Each row of a before or after table is a point. One or more steps were done to the points. Then noise was added and the rows were shuffled. The steps act on columns, c1 being the first. Name the steps. A step turns or swaps two columns, mirrors them in a line or flattens them onto one, adds a multiple of one to another, or multiplies or shifts one. Angles are multiples of 10 degrees, from the lower column toward the higher: turns from -170 to 170, lines from 10 to 170 but not 90. Use the fewest steps. Two steps may share a column if one is a turn and the other turns, adds or multiplies; they go together, in the order done. Otherwise the lowest column goes first.
(in the rows, 128 means zero)

Before (9 x 3):
[[141 112 143]
 [132 142 149]
 [130 164  76]
 [126 154 130]
 [139 132 158]
 [137 106 151]
 [172 101  89]
 [124 106 105]
 [129 133 155]]
After (9 x 3):
[[121 134 156]
 [166 112 145]
 [ 74 163  75]
 [135 132 159]
 [211 100  91]
 [ 87 155 130]
 [158 105 104]
 [169 106 149]
 [111 143 150]]
Steps: add -1.5 times c2 to c1

Before (12 x 8):
[[ 87 171 111 135 176 112  89 109]
 [138 144 158  95 173 158 101 129]
 [ 81  86 138 106 109  99 122 115]
 [113 143  66 158 143 184 170 159]
 [147 112 124  99 141 135 107 143]
 [108 120 103 110  92 160 180  97]
 [130 110 168 143 105 125 112 135]
 [102 122 124  99 156 155  78  86]
 [ 87 137  54 166 160 155 165 101]
 [154 111 123 105 133 120  88 107]
 [106 119 130 115  67 113 143 135]
 [120 115 149 103  72 167 114 147]]
After (12 x 8):
[[145 111 134 158 143 135 120 115]
 [130 110  91 112 105 124 122 116]
 [ 86 170 142 121 175 111 111 150]
 [136 145  97 162 173 160 117 122]
 [ 83  85 115 149 108  99 125 138]
 [111 145 193  99 142 183 145 109]
 [120 116 111 152  73 166 122 104]
 [109 119 147 146  90 161 149 165]
 [108 120 126 141  66 111 134 119]
 [153 112 129 150 134 121 112 151]
 [ 87 138 196  90 161 156 142 166]
 [101 123 124 156 154 157 107 170]]
Steps: turn c3 and c8 by -170 degrees; multiply c4 by -1; multiply c7 by 0.4

Before (8 x 12):
[[133 106 176 166 136  69  71 159 148 153 149 158]
 [106 123 134 152 145 114 143 123 121  94 117 192]
 [158 153  87  89 100 124 145 120 134 138  97  90]
 [109 156 112 164 150 138 122 133  87 187 102 138]
 [122 102 126  90 158 129 123 137  94 152 108 117]
 [161 124  98 100 121 112 125 148 110 124 133 169]
 [167 140 137 107 112 158  96  71 127  59 160 142]
 [ 74 116 105 117 112 123 157 116  68 109 135 123]]
After (8 x 12):
[[170 151  96  92 100  92 144 115 136 134 105  90]
 [166 122 111 101 121  84 123 152 107 122 134 165]
 [161 140 151 111 110 132  96  67 124  57 159 144]
 [105 123 128 154 142 130 145 123 122  93 113 194]
 [119 158 106 163 154 148 123 133  85 187 101 137]
 [125 103 128  90 158 131 126 135  96 152 111 119]
 [117 103 173 165 137  77  73 158 149 153 150 159]
 [ 83 117  89 113 113 157 158 117  66 106 132 124]]
Steps: turn c1 and c3 by 20 degrees; add -0.7 times c1 to c6

Before (9 x 20):
[[147  97  98 116  94 114 153 154 161 169 187 133 130 115 146 184 164 151
   53  85]
 [113 156 148 110 155 167 119 136 106 131 136  98 104 137 142 147  89 124
   77 135]
 [177  77 115  81  90  90 152 142 144 126 136 160  80 104 134 139 178 137
   96 102]
 [147 142 145 137 124  98 167 108 146 105 104 156 179 163 105 112 135 110
  132 128]
 [105 136 165 166 177 173 135 116 115 166 128 119 132 137 120 117 136 108
  106 145]
 [128 150 141 110 176 124 100 110 130 179 145 103  96 139 156 127 113 146
   75 130]
 [119 115 166 182 133 110 162  86 172  75 136 167 144 147 104  94 132  97
  131 151]
 [110 123 171 152 158 122  95 105 113 114 116  96 171 171 110 112  89  70
  138 143]
 [167  98 138 125 121  74 144 142 166  98 113 129 133 113 119 149 173 166
   93 131]]
After (9 x 20):
[[217  98 142 123 119  75 143 138 166  98 113 133 126 113 119 149 173 166
   93 131]
 [155 136 116 165 177 171 135 164 114 167 129 137 136 137 120 117 136 108
  107 147]
 [197 143 107 137 125  97 167 145 146 105 103 167  84 164 106 112 134 109
  132 127]
 [178 152 111 110 175 124  99 140 130 177 144 108 164 138 156 127 114 146
   76 131]
 [199  98 153 116  95 114 151  97 161 170 186 127 123 116 146 185 164 150
   54  86]
 [169 115  86 182 134 110 161 165 170  76 136 131  86 146 105  93 132  96
  130 151]
 [227  76 141  80  92  90 153 114 144 127 135  71 114 103 134 139 177 136
   96 102]
 [159 124 104 152 159 122  95 170 112 114 116 179 144 171 110 113  89  69
  138 142]
 [164 156 136 109 156 167 118 148 105 131 136 115 164 136 141 147  88 126
   79 135]]
Steps: shift c1 by 50; swap c3 and c8; turn c12 and c13 by -110 degrees

Before (12 x 32):
[[132 135 135 108 134 117 115 145 100 133 124 103 117 133 106 132 145 123
  127  75 151 139 103 141  24 125 130 141 115 107  88 132]
 [121 143 125 136 127 125 111 100 116 143 121 115  96 146 112 141 105 121
  128 103 139 146 139 132 137 110 128 117 111  82 121 136]
 [125 125 120 127 117 116 121  96 124 134 112 141 119 130 122 141 139 118
  125  96 137 150 117 137 138 126 119 128 108 136 140 133]
 [131 137 128 138 110 153 174 105 130 125 110 116 133 135 124 137 144 123
   89 143 163 155 103 142 131 142 125 137 139 147 142 122]
 [126 120 131 123 111 122 124 121 128  96 123 128 124  54 125 140 140 113
  122 140 150  99 142 145 133 125 121 124 134 136 129 103]
 [142 121 180 138 166 121 108  97 126 121 125 104 131 130 109 148  73 140
  123 147  91 126 129 131 144 113 116 124 115 115 145 115]
 [119 127 120  96 128 121 118 100 131 134 134 121 136 136 131 135 143 111
  129 105 155 126 188 143 152 114 146 143 152 150 141 148]
 [143 135 153 114 171 123 112 150 121  62 111 149 120 142 137 137 113 116
  115  89 145 152 101 129 142 122 115 186 115 144  76 134]
 [143 122 160 135 114 119 199 102  81 100 127 119 132 144 124 144  86 120
  111 143 139 147 108 107 150 132 127 111 114 143 152 145]
 [121 120 123 137 134 119 112 101 110  95 128 110 127 111 135 103 127 117
   96 144 145 144 110 147 138 120 132 120 111 133 140 137]
 [144 138 125 137 138 158 112 129 132 143 136 115 136 140 123 133  80 169
  125  97 134 134 107 151 150 130 171 133 142 150 145 147]
 [124 124 131  98 118 112 123 101 129 139 183 116 125 132 128 136 143 120
  125 146 162 137 126 138 141 114 116 116 117 122 100 139]]
After (12 x 32):
[[144 138 126 138 110 151 101 130 130 143 135 114 138 139 124 134  81 169
  123  97 134 134  87 151 151 180 125  85 143 149 144 145]
 [133 136 136 109 139 129 108 143 100 132 125 104 117 132 107 133 145 124
  126  76 150 140  79 141  22 175 142 123 115 106  88 132]
 [140 121 161 135 128 112 242 102  80 102 128 119 130 145 126 142  85 121
  110 140 142 147  88 107 148 183 112 133 113 142 153 145]
 [127 123 119 129 132 112 117  96 125 135 112 141 121 129 120 139 139 119
  125  97 135 151 105 138 139 176 130 136 108 136 142 132]
 [130 138 128 136  96 126 201 104 130 125 109 117 135 132 124 135 143 124
   91 144 163 153  78 140 130 192 138 131 138 147 143 122]
 [121 144 127 137 131 127 102 102 115 144 122 116  98 145 112 140 104 122
  129 104 139 146 150 132 137 160 118 130 112  81 119 136]
 [126 121 130 122 125 109 120 120 126  96 123 126 123  53 125 140 139 112
  123 139 149 100 157 145 133 174 127 137 135 137 129 103]
 [126 124 130  98 137 113 120 100 130 138 182 115 125 131 128 135 144 120
  126 146 158 137 123 138 139 165 117 144 117 124 100 140]
 [144 135 151 115 156 164 103 151 120  64 111 150 120 144 138 136 114 116
  116  89 148 151  75 129 142 170 186 131 114 144  76 134]
 [118 125 120  96 132 125 115 100 130 134 135 120 136 136 132 135 146 109
  129 105 154 126 247 141 150 164 140 107 152 149 142 147]
 [142 121 180 138 153 158  97  97 126 122 127 105 134 130 111 148  73 140
  121 145  91 128 131 132 144 164 124 140 114 115 143 115]
 [118 120 122 135 137 128 102 100 108  97 127 110 125 112 135 103 126 119
   96 145 144 145  92 147 139 171 121 123 111 132 136 136]]
Steps: turn c5 and c6 by 60 degrees; multiply c7 by 1.6; multiply c23 by 2; shift c26 by 50; turn c27 and c28 by -100 degrees

Before (8 x 64):
[[158  90 128  87 140 124  56 112 134 134 164  97 127 124 156 179 118 153
  119 158 179 123  81 172 151  99 131 157 159 151  87 138 195 127 165 139
  135 106  76 173 139 149 148 124 105 156 115 129 153 129 151 142 143 147
  141 146 124  70 151 171 146 100 178 164]
 [163 155 201 157 141 118 129 163 166 103 120  99 140 106 117 117 156 108
  143  90 194 125 192 170 176 112 123 122 107 106 129  81 135  98 145  91
  139 121 127 129 131 109 150 150 164 112 160 154  97  91 134 109 129 130
  126 140 152 135 104 103 126 126 144  79]
 [118 121 109 141 105 141  77  69 106 126 171 119 141 145 194 121 140  85
  131 118 162 112 151 123 139 120 137  95 103  84 132 161 108 147 125  86
  183 133 128 150 109 115 114 105 116  95 156 166 108  89 108 123 138 181
  109 148 137 126 141 131 111 122  78 148]
 [143 150 150  76 144 125 120  93 101 104 108  94 132 171 122 108 101 141
  180 141 169  81 149 173 116  96 136 147 151 120 155 157 159 104 122 123
  175 107 134 121 120 139 133 161  86  82 133 153 114 138  90 139 140 109
  146  89 146 120 172 128 127 160 135 155]
 [132 118 107 157 100 151 133 112  99 128  77 133 157 163 135 105 108 158
  164 147  89 124 125 174 134 133 114 152 133 118 139 114 136 142 100 117
  136 170 157  51 167 105 206 147  92  93 130 119  98 168 155  97 114 129
  114 128 105 192 102 140 109  95 140 156]
 [152 179 126 135 168 130 170 167 160 139 137 149  59 118 104 172 135 156
   74 149 120  88 139 171  98 150 142 201  69  91  83 152  81  98 132 116
  120 149 148 124  92 121 130 133 128 136 152 145 129 146 108 122 166 153
  125 165 118 185 134 137 169  87  67  60]
 [156 138 151 146 129 107 129 139 112 137 139 161 106 167 149 137 112  82
   90 142 178 168 170  92 153 160 129 104 169 120 155 104 144 107 127 107
  132 121 132 187 129  99 148 129  57 119 156  77 124 108  81 137 121 148
  175 157 147  97 108  89 120 111  96 146]
 [156  75 121 141 141 125  84 152 136 102 112 114 162  89 157 133  92  84
   85 145 154 151 128 113 125 168 113 131 106  92 108 127 117 168 108 154
  117 160 111 146 113 105 100 105  73 152 133 106 150 130 146 170  70 136
  117 103 133 144 181 139 137 100 139 178]]
After (8 x 64):
[[144 151 150  76 143 125 145  93 101 104 108  95 133 170 121 107 101 147
   79 139 168  79 148 173 118  96 135 116 151 119 155 156 158 106 123 128
  176 108 134 119 119 140 134 161  84  84 133 153 129  95 125 139 140 108
  146  89 145 120 172 146 127 123 135 154]
 [156  75 119 142 140 125 168 151 134 101 112 115 162  89 158 132  93  83
  164 145 155 152 127 112 125 169 113 149 107  91 108 129 116 168 109 143
  117 158 110 144 114 105 100 106  74 150 133 106 123 156 137 171  70 135
  117 103 132 143 181 103 137 121 140 181]
 [163 155 199 155 140 118 124 163 167 104 120  99 139 106 117 116 158 109
  121  90 194 125 192 168 175 110 124 131 107 106 128  81 135  98 144 105
  137 121 127 130 131 108 150 149 166 112 160 155 135 136 132 109 130 129
  126 139 151 136 105 158 127 164 144  79]
 [156 137 150 146 129 107 115 140 112 137 138 161 106 167 150 137 114  92
  177 142 179 166 167  92 151 161 128 148 168 120 154 104 144 107 126 107
  132 122 133 188 128 100 150 130  58 119 155  77 135 150 134 137 121 149
  174 157 146  99 108 152 121 145  95 145]
 [157  91 129  87 140 125 205 114 132 134 163  98 126 124 155 178 118 147
  122 157 177 125  80 172 151  99 130 139 160 150  86 138 194 127 164 128
  136 105  74 172 138 149 149 125 106 153 116 129 126 154 124 143 143 147
  141 145 125  70 151  86 144 121 181 165]
 [133 118 108 157 100 151 134 113 100 127  78 133 158 163 135 104 108 152
   91 146  89 123 124 174 135 133 112 105 132 118 139 114 134 142  99 127
  136 169 156  51 166 105 205 145  93  92 130 120 126 154 124  98 114 130
  114 127 105 191 101 129 108  83 139 156]
 [151 179 126 136 167 130 131 167 159 138 138 148  58 117 105 171 133 159
  176 150 119  87 138 169  99 151 143  45  69  90  82 152  82  99 132 118
  120 148 145 122  91 122 131 133 128 136 152 144 131 165 122 121 167 153
  125 163 116 185 136 101 170 104  65  59]
 [118 120 109 140 106 142 155  70 106 125 171 121 141 145 195 120 139  91
  123 118 162 112 150 122 138 119 137 182 105  84 130 160 108 148 125  98
  184 131 127 152 109 116 115 104 117  96 155 167 140 142 135 122 139 181
  109 148 138 127 141 125 110 164  79 146]]
Steps: turn c7 and c28 by -150 degrees; flatten c18 and c51 onto the line at 170 degrees; turn c19 and c60 by 160 degrees; flatten c36 and c49 onto the line at 160 degrees; mirror c50 and c62 in the line at 130 degrees
